Each row is a point. The window is the flat piece filled in between its corners: a triangle in 3 columns, a solid with four corners in 4, and so on. A path goes straight from each point to the next, and from the last back to the first. After which points does the path pass through the window?

Window:
[[-27  10 -46]
 [ 29  -7  16]
 [ 19 -30  23]]
Path:
(1): [ 60 -12 -12]
(2): [17 -6 21]
(3): [-5 17 31]
(4): [ 15  -3 -24]
(5): [ 12  -3 -33]
(6): [-22  19  -2]
(7): [17  0 43]
(8): [ 35 -14 -12]
Through the window after points: 1, 7

Window, 4 rows:
[[  8   7  31   8]
 [  9 -17 -19   7]
 [-23  -1   4  21]
 [ 31  17  20 -31]]
Path:
(1): [15  7 -6 14]
(2): [ 6 21 16 -5]
(3): [ -3 -12  60   8]
(4): [ -2  -8   4 -40]
(5): [40  6  4 10]
(6): [15 24  5  9]
(7): [ 30  -7  34 -25]
(8): [-40 -22  -6   1]
(9): [  6 -12 -12  31]
(10): [ 14   9 -33  15]
(11): [  7 -22  -7   3]
(12): [-11 -12  27  -2]
Through the window after points: 10, 12

Window:
[[-41 -43  -9 -25 -34  -4]
 [ 17  14 -23   6  -2  24]
 [-40  18  -7  10 -10  -6]
 [ 19  57  25  11  14  24]
 [ 15   3  14  14  23 -29]
 [  5 -22 -24 -32 -34 -34]]
Path:
(1): [ -8 -19 -30 -23  -2 -18]
(2): [-21  33  -2 -23   6   4]
(3): [-16   9   0  10 -18   6]
(4): [  6   3 -19  32 -25  23]
(5): [-17  41  14 -16  20 -29]
(6): [ -7  -1 -24 -27  -5 -24]
(7): [ 31  -6   4   8 -43  13]
(8): [-12 -32  -8  -2 -60 -37]
(9): [-40 -27 -14 -42   5  20]
(10): [ -6  26   2 -14  28 -15]
(11): [ 37 -29  21  43  -6 -33]
(12): [ 13 -21  14  19 -41  29]
(13): [ 10  48  -1 -17  31 -10]
(14): [-20 -21 -27 -35  -3  -7]
(15): [-28 -13  -4  11 -43 -22]
(16): [-14 -28   9 -10 -52 -20]
Through the window after points: 6, 8, 10

Window:
[[-17 -13  11  19  13  -2  36 -39 -58]
 [-13 -10  24  14   8  -4  13  18 -13]
 [ 12 -11 -21  11 -10 -21 -10  -8 -15]
 [-30   4  15 -17 -22  22  14  -7  45]
 [-11  20  19 -13  21   8  22  18 -14]
 [  1 -20   8  -6  49  12  -7   0 -11]
 [ 27 -38 -34  19  32 -23   0 -15  17]
 [-35  -9 -14  -1 -18 -18  13  12  -4]
 [ 23  -8 -27  -7   8  44   1  25  23]]
Path:
(1): [ 13 -20  -6 -10   7   8   8  -4  11]
(2): [ -7 -16  21 -11   5  -3  20  15  -7]
(3): [-23  17   4  10   5  18   5  -3  -3]
(4): [-14   1   6  15  16   5   6   9  -9]
(5): [ -3 -16   4 -13  15   3  22  -6   0]
(6): [-12 -26 -17  -9 -10 -15  15  -3   4]
(7): [-13   8  -3  23  19  -2   0   7  -2]
(8): [  7   9 -18  22  26  17   4  -7  -4]
(9): [-14 -60  24 -19  -1 -13  17   2 -13]
(10): [ 12 -27  23 -12   3   7  17  -1 -15]
(11): [-10  11 -13  19  39   6   8  -5  -8]
(12): [-22 -10 -22  28  10  -2  -4   0   0]
Through the window after points: 6

Window:
[[-22 -27  19  40 -55 -14  41 -21   8 -23  20]
 [-15 -41 -12  24 -33   3   4 -56  12 -21   8]
 [ 20   8  27  28 -40  26  23 -51  27 -17  32]
 [  7   5  33 -41   5  -4  22  14 -18  21  27]
 [  8 -26  33  43 -26 -30  -6 -32   9 -24   5]
 [ -8  -2  -8   0  46  -9  17  26  12  57   7]
 [-14 -24  26  11  11  25   9  37 -11  33 -15]
 [  0  11  29  11   8   5  -4  29 -28 -18  57]
 [ 37  16   1  -6  -3   7  13  32  -6 -12  18]
 [ 17  54  20 -15  32  15  33   0 -20 -22  15]
 [-12  41  20  -8  -8  -3 -12  35 -17   9  17]]
Path:
(1): [  7  43  16  60  -7  27  25  21 -45  31  46]
(2): [ -2 -27  17 -41   4 -22   0   5  20 -33 -10]
(3): [  1  -3  35 -21  -5  12   8  21   9   2  19]
(4): [ 12  11   8  -2   6 -27  38 -25 -53  29  26]
(5): [ 13  11  14  17 -17  -8   7  -2 -16  -3  14]
(6): [ -4  -8  42 -26  -8  20  20   7  14 -18  31]
(7): [  9  15  24   6   6  19  17  14  11 -20  18]
(8): [ 10   1  18   0 -20 -39  14   1 -51  54  12]
(9): [ 16   2  23   2 -10  -3  21  -2 -23   8  14]
(10): [ -7   3  30  -4   7 -10   5  -5  18 -20  22]
(11): [-10 -19  31 -18 -22  -5  -4   8  19 -42  27]
(12): [  7  34   0  18   9   2  15  17 -20  38   9]
Through the window after points: 3, 9, 11
